Each row is a point. The last column is the point's height on a tilted bowl or saddle (a function of degree 2), plus a little noise. Count its main directions that bend up, bend down and stay straight.

Points (10 x 3):
[[-1.1  0.1 -1.0]
 [-1.4 -1.9 -1.6]
 [ 8.9  2.3 10.3]
 [-2.4 -3.7 -2.1]
 [ 0.2 -2.0 -0.9]
 [-7.3  4.3  0.4]
 [-2.7 -6.2 -1.2]
 [ 2.4  1.2  1.7]
 [-3.0  0.0 -1.8]
 [ 2.8  3.6  3.6]]
Directions: 2 up, 0 down, 0 straight

Points (17 x 4):
[[-0.4 -2.7 -0.4  1.9]
 [ 0.0 -3.4 -2.4  3.0]
 [ 3.2  5.6  2.1  2.5]
 [-1.5 -1.7 -4.7  3.8]
 [ 2.1  1.4  3.0  1.1]
 [-4.0 -1.3 -9.3  8.9]
 [-2.7  1.3  3.3 -0.9]
 [-3.1 -4.3 -6.2  7.0]
 [ 3.3 -4.8 -3.3  2.9]
 [-3.4 -1.6  0.7  0.8]
 [-5.9  2.8  6.1 -3.1]
 [-1.3  7.0 -7.8  5.9]
 [ 0.2 -1.1  4.6  1.4]
 [ 1.9 -0.7  3.5  1.4]
 [ 2.1 -0.4  2.7  1.2]
 [-0.9  5.6 -3.0  1.0]
 [ 3.1  4.6  2.7  2.3]]
Directions: 2 up, 1 down, 0 straight

Points (47 x 7):
[[  0.3  -5.6  -1.1  -1.0  -3.8  -4.8  -0.2]
 [ -3.2   5.8  -1.9   1.2   3.3   0.2   2.9]
 [  1.3   8.7  -5.5   3.0   1.0   6.0   6.1]
 [ -7.5  -1.7  -3.2  -1.2   2.2  -2.3   4.6]
 [  0.2  -7.0  -8.3   0.4   5.1   6.2   3.8]
 [  3.9  -2.5  -3.2   2.5  -1.4   1.1  -1.1]
 [  5.2  -0.8   3.9  -0.7   3.6  -1.0   0.7]
 [ -1.3  -1.1  -1.7  -1.1  -2.3   0.5  -0.3]
 [  4.6   0.0  -1.1  -6.2  -0.1   4.9  -0.4]
 [ -8.7   4.2  -6.3  -5.2  -3.9   2.8   6.9]
 [ -0.8  -0.3   3.4   0.4  -3.3  -1.4   0.8]
 [ -1.7   3.1  -9.0   3.0  -4.1   1.8   4.7]
 [ -3.1   1.5   0.5  -5.9  -1.4   2.3   1.2]
 [  2.4  -3.8  -3.0   5.0   2.2   1.7   1.0]
 [ -1.1  -1.2  -5.0  -6.2   4.7  -5.2   6.2]
 [  9.5   1.9  -5.0   1.5   3.9   2.3   4.1]
 [ -1.8  -2.2 -10.6   0.7  -2.4  -2.3   2.8]
 [-12.2   1.0   5.0   7.4   4.3   0.7  11.4]
 [  4.1   4.8   1.2   0.8   1.8   1.1   0.8]
 [ -1.0  -0.1  -0.4   2.2   8.8  -4.6   7.1]
 [ -5.6   6.7   2.5   6.2   5.7  -1.0   7.0]
 [ -5.0   0.0   2.0   0.3   2.0  -2.0   2.3]
 [  1.1   0.8   3.7   2.2   5.1   1.4   1.5]
 [ -2.2  -0.4   3.9   0.8  -0.9   4.5   1.8]
 [  0.8  -0.8   3.2  -4.6  -5.7   5.9   2.5]
 [ -0.5   0.5   0.5   4.2   4.3   3.2   2.1]
 [  2.3   1.5  -2.8   5.1   0.3   0.7   2.0]
 [ -1.5  -2.6  -2.2  -1.7  -3.6  -1.2  -0.3]
 [ -3.9  -2.3   0.2  -2.6  -2.6  -2.8   1.7]
 [ -0.1  -2.5   0.0   3.0  -5.6 -10.0   3.8]
 [ -4.2  -1.7   0.0   2.8   2.8  -2.1   2.9]
 [ -1.4  -1.7   0.2   2.1   1.7  -3.6   1.7]
 [  1.4  -3.4   2.9  -1.8  -3.4   2.8  -0.1]
 [ -1.0  -2.3  -2.9  -4.3  -0.8   0.1  -0.2]
 [  2.3  -2.2  -2.0   3.2  -2.1  -4.3   0.3]
 [ -2.6  -6.0  -1.2  -0.3   0.4  -0.1   0.8]
 [ -2.3   0.2   0.5  -0.1   3.1  -1.7   1.4]
 [ -0.2  -4.9  -4.6  -1.2   2.8  -5.6   3.3]
 [ -8.2  -2.5  -3.2   5.5  -4.3   1.7   7.2]
 [ -1.6   2.2  -0.6   0.8   7.0   1.0   3.1]
 [  0.0   8.9   0.3  -2.0  -5.7   1.7   3.6]
 [ -0.7  -4.8   0.9  -1.6  -2.9  -2.0  -0.1]
 [ -7.0  -1.8  -0.5   2.4  -0.5  -2.9   4.1]
 [ -2.7   3.1   5.1  -2.4  -5.5  -1.0   3.4]
 [  0.6   1.0  -1.1  -0.7  -1.0   3.6  -0.3]
 [  4.8   2.0  -0.9  -2.7 -12.2  -4.5   3.0]
 [ -3.7  -4.5  -3.0   2.4  -2.9   3.6   1.8]]
Directions: 5 up, 0 down, 1 straight
